Each row is a point. The last column is the point's height on a tilted bowl or saddle (a function of degree 2), plus a little noise. Count its main directions that bend up, bend down and stay straight.

Points (15 x 4):
0.002	0.006	-0.021	-0.009
-0.011	0.002	0.016	0.008
0.008	-0.020	0.057	-0.046
-0.029	-0.018	0.030	-0.013
-0.035	0.006	0.030	0.005
-0.010	0.008	-0.017	0.002
0.032	0.036	0.037	0.001
0.021	0.050	-0.015	-0.051
0.026	0.000	-0.004	-0.017
-0.010	-0.020	-0.019	-0.009
-0.005	0.018	0.037	0.007
-0.047	-0.034	-0.027	0.000
0.033	-0.010	0.007	-0.024
-0.016	-0.005	-0.021	0.003
-0.003	-0.022	-0.068	-0.065
Directions: 0 up, 2 down, 1 straight

Points (22 x 5):
0.029	-0.001	0.043	0.006	0.007
-0.020	-0.038	-0.032	0.005	0.038
-0.010	-0.019	0.000	0.009	0.020
-0.026	-0.045	0.003	-0.046	0.042
0.034	-0.018	0.000	-0.010	0.016
-0.003	0.050	-0.003	0.009	0.019
-0.025	-0.016	0.017	0.036	0.026
-0.038	0.011	-0.014	0.001	0.030
0.019	0.034	0.042	0.005	0.012
-0.042	-0.018	0.027	0.030	0.038
-0.005	-0.017	0.011	-0.026	0.022
-0.026	0.063	0.024	0.018	0.040
0.025	-0.018	0.008	-0.029	0.019
0.013	0.009	-0.032	-0.035	0.022
0.038	0.000	0.018	-0.026	0.014
0.001	-0.020	-0.011	0.028	0.019
-0.032	0.029	-0.017	0.011	0.029
0.000	0.018	0.048	-0.029	0.026
-0.031	0.031	-0.062	-0.049	0.034
-0.012	-0.038	-0.018	0.019	0.032
0.015	-0.020	0.003	-0.001	0.015
0.035	0.024	-0.010	0.000	0.010
Directions: 3 up, 0 down, 1 straight

Points (45 x 7):
0.027	-0.045	-0.009	-0.024	-0.013	0.003	-0.024
-0.022	-0.014	-0.013	-0.008	-0.010	-0.018	-0.009
-0.010	-0.024	0.024	0.045	-0.015	0.021	-0.012
-0.027	-0.001	-0.009	-0.028	-0.006	-0.005	0.002
-0.024	0.016	0.021	0.023	0.059	0.011	0.034
-0.041	0.024	0.067	-0.022	0.003	-0.013	0.046
0.000	-0.027	-0.011	0.020	0.033	0.031	0.001
-0.017	0.015	-0.016	-0.017	-0.056	0.017	0.005
-0.032	-0.052	0.024	0.000	0.053	0.077	0.120
-0.012	0.011	-0.007	0.018	0.026	0.013	-0.004
-0.023	-0.026	0.017	-0.012	-0.008	-0.014	-0.010
0.032	0.024	0.006	0.023	0.082	0.001	0.051
0.015	-0.020	0.054	0.049	0.000	0.004	0.008
-0.013	-0.002	0.004	-0.016	-0.014	0.027	-0.020
-0.015	-0.003	-0.020	0.035	-0.013	0.017	-0.011
0.046	0.001	0.026	0.005	0.019	0.015	-0.004
-0.016	0.031	-0.015	0.021	0.062	-0.003	0.021
-0.005	-0.038	-0.037	0.066	-0.045	-0.013	0.003
-0.008	0.048	-0.007	-0.026	0.021	-0.047	0.036
0.028	0.004	-0.007	-0.022	-0.023	-0.008	-0.015
-0.023	-0.024	-0.009	0.002	-0.013	0.004	-0.017
0.032	0.006	-0.019	0.006	-0.017	0.036	-0.025
-0.025	-0.034	-0.044	-0.008	-0.016	-0.015	0.008
-0.014	0.012	-0.039	0.047	0.002	0.044	0.021
0.030	0.004	-0.014	0.028	-0.015	-0.005	-0.021
0.038	-0.001	0.009	-0.024	0.019	-0.017	-0.003
-0.008	-0.033	0.029	-0.025	0.047	-0.049	0.026
0.029	0.006	0.043	0.004	-0.003	0.017	-0.015
0.006	-0.040	-0.031	-0.027	-0.006	-0.022	-0.001
0.022	-0.049	0.037	-0.018	0.026	-0.025	0.009
-0.049	0.012	-0.024	0.014	-0.017	-0.007	0.031
0.021	0.017	0.029	-0.014	-0.014	0.017	-0.016
-0.036	-0.022	-0.015	-0.001	-0.015	-0.029	0.009
0.008	0.027	0.012	0.020	-0.009	0.016	-0.008
0.018	-0.036	0.013	0.004	0.005	-0.026	-0.026
-0.002	-0.022	-0.025	-0.014	0.031	-0.063	0.015
-0.022	-0.005	0.003	-0.001	-0.027	0.045	-0.015
-0.011	-0.015	-0.010	0.027	0.022	0.014	-0.008
-0.010	0.052	-0.003	0.022	0.031	-0.006	0.028
0.011	0.019	0.012	0.001	0.047	-0.016	0.003
-0.028	-0.017	0.002	-0.026	-0.005	0.014	-0.002
0.042	-0.018	-0.045	0.020	0.002	0.022	-0.015
-0.017	0.017	-0.055	0.000	0.003	0.028	0.012
-0.013	-0.025	0.000	-0.035	0.005	0.025	0.001
-0.002	-0.011	-0.047	-0.026	-0.058	0.006	0.013
Directions: 5 up, 0 down, 1 straight
